Each row of a before or after table is a point. The points were changed in one or more steps. Then noise was added and the rows were shuffled. The steps act on columns, c1 being the first. Name the steps. A step turns or swaps two columns, mirrors them in a line or flattens them onto one, adds a multiple of one to another, or multiplies or shifts one. Angles are multiples of 10 degrees, from the lower column toward the higher: turns from -170 to 170, lines from 10 to 170 but not 90. Use the fewest steps. Two steps may share a column if one is a turn and the other turns, adds or multiplies; they go together, in the order done. Otherwise the lowest column goes first.
(in the rows, 128 means zero)

Before:
[[139 133 168]
 [137 154 108]
 [132 125 112]
 [133 141 127]
 [114 140 138]
 [141 130 114]
 [159 161 104]
 [114 125 115]
 [125 147 111]
 [117 175 117]
 [126 137 127]]
After (11 x 3):
[[136 140 125]
 [147 149  68]
 [136 145  76]
 [154 151  55]
 [119 127  89]
 [125 139 156]
 [130 139 122]
 [148 168  93]
 [128 125  81]
 [135 129 245]
 [132 128  89]]
Steps: multiply c1 by 0.4; turn c1 and c2 by -30 degrees; multiply c3 by 3

Before, 14 rows:
[[ 80 175 155  83  95 115]
 [121  65 115 134 148 119]
 [112 167 106 185 127 142]
 [102 130 154 157 179 114]
 [101 147  75  77 111 184]
 [120  52 115 145 132  93]
 [129 116 131 125 144 144]
 [128 103 119 131 148 138]
 [ 82 114  78 113 131 162]
 [ 74 161 183 111  96 156]
 [152 114 135 149 161 116]
 [ 94 173 165 103 111 110]
 [ 32 249 148  68 125 144]
 [124 127 144 125 127  89]]
After (14 x 6):
[[106 120 141 115 159 150]
 [ 93 155 109 143 121 183]
 [161 129 155  78 120 128]
 [122 118 119 139 138 122]
 [ 50 143  82 182  99  87]
 [125 219 144 140  38  66]
 [230 146 184 155  73 101]
 [ 28 120  78 155  84 117]
 [ 86 115 122 136 139 120]
 [114 127 151 116 128 167]
 [182 166 151 120  70  95]
 [103  74 118  98 124 148]
 [180 157 162 104  95 105]
 [ 91  92 119 119 134 134]]
Steps: turn c1 and c5 by 70 degrees; add 1.5 times c3 to c1; multiply c2 by 0.7; swap c4 and c6

Before:
[[120 125  97 129  65 171 150 117 161 133  84]
 [117  81 101  92 130 124 177  95 120 107 129]
 [173 143 150 139 169 145 159 112 179 182 138]
 [126 104 127 117  89 121  85  51 138 146 234]
 [142 151 126 115 116  99 172 203 155 154 134]
 [159 138  75 148 171 194 129 145  23 170 120]
 [ 84 192  98 161 116 158 188 146 212 217  81]
 [ 97 121 189 104  89 105 131 118 141 119 152]
 [111 186 104 149 117 105 125 145 122 106 113]
 [122 158 127  97  72  72 184  91 157 166 103]
 [115 141  64 132 138 139 102 135 110 173  74]]
After (11 x 11):
[[175 141  41 148 168 188 117 129 224 178 155]
 [140  77  75 103 131 121 187 159 134 113 138]
 [191 145 117 143 169 140 164 133  77 179 109]
 [122 127 159 108  93 111 135 146 112 119  96]
 [162 150  90 163 120  96  93 205 106 156 109]
 [149 112  99  77  89 126 159  65 136 148  21]
 [126 187  75 154 117 105 121 131 128 102 141]
 [135 142  34 127 137 137 105 117 135 176 187]
 [141 149  88 110  71  67 186 159  99 166 155]
 [105 190  75 179 110 158 152 163  41 218 160]
 [141 125  69 135  62 172 154 142  85 136 166]]
Steps: shift c1 by 20; shift c3 by -30; turn c7 and c8 by 50 degrees; turn c4 and c8 by -30 degrees; turn c9 and c11 by -170 degrees

Before:
[[126 135 111  81 110 136 103 137 136 119 175 119 115 138]
 [ 99 127 126 146  77 129 101 132 163 136 126 112 171 116]
 [101 120 102 130 105 140  87 210 162 138 104 173 123 133]
 [165 118 115 128 128 145  88 149 158 148 116 139 124 123]
 [116 132 142 131 121 137 137 109 107 152 175 180  96  56]
 [121 153  96 116 145   7 144 132 103 135  96 118 162 139]
 [112 151 123 112 125 137 117 132 112 147 110  95  96 136]
 [116 140  99  72  96 145 160 113 164 132 105 134 100 103]
 [110 147 130 149  95 141  92 119 114 115 139 139 121 144]]
After:
[[116 116  99  73 145 145  95 123 172 132 118 149 101 120]
 [101 158 102 131 138 138 129 114 168 139 147 175 168 129]
 [117 120 142 131 140 137  96 130 112 152 199 126 126  98]
 [125 128 110  82 143 138 120 121 141 119 151  86 156 132]
 [165 140 114 128 118 144 131 130 157 148 128 144 168 124]
 [114 113 122 112 136 138  99 108 114 146  90 120 144 132]
 [ 98 130 125 145 164 129 175 127 179 136 114 119 148 123]
 [121 113  96 116 120   7 159 109  99 135 100 144 107 132]
 [110 113 129 149 164 139 128 116 125 114 143 126 164 133]]
Steps: multiply c8 by 0.4; turn c2 and c8 by -130 degrees; mirror c5 and c9 in the line at 100 degrees; turn c7 and c13 by -100 degrees; turn c11 and c12 by -50 degrees; multiply c14 by 0.4
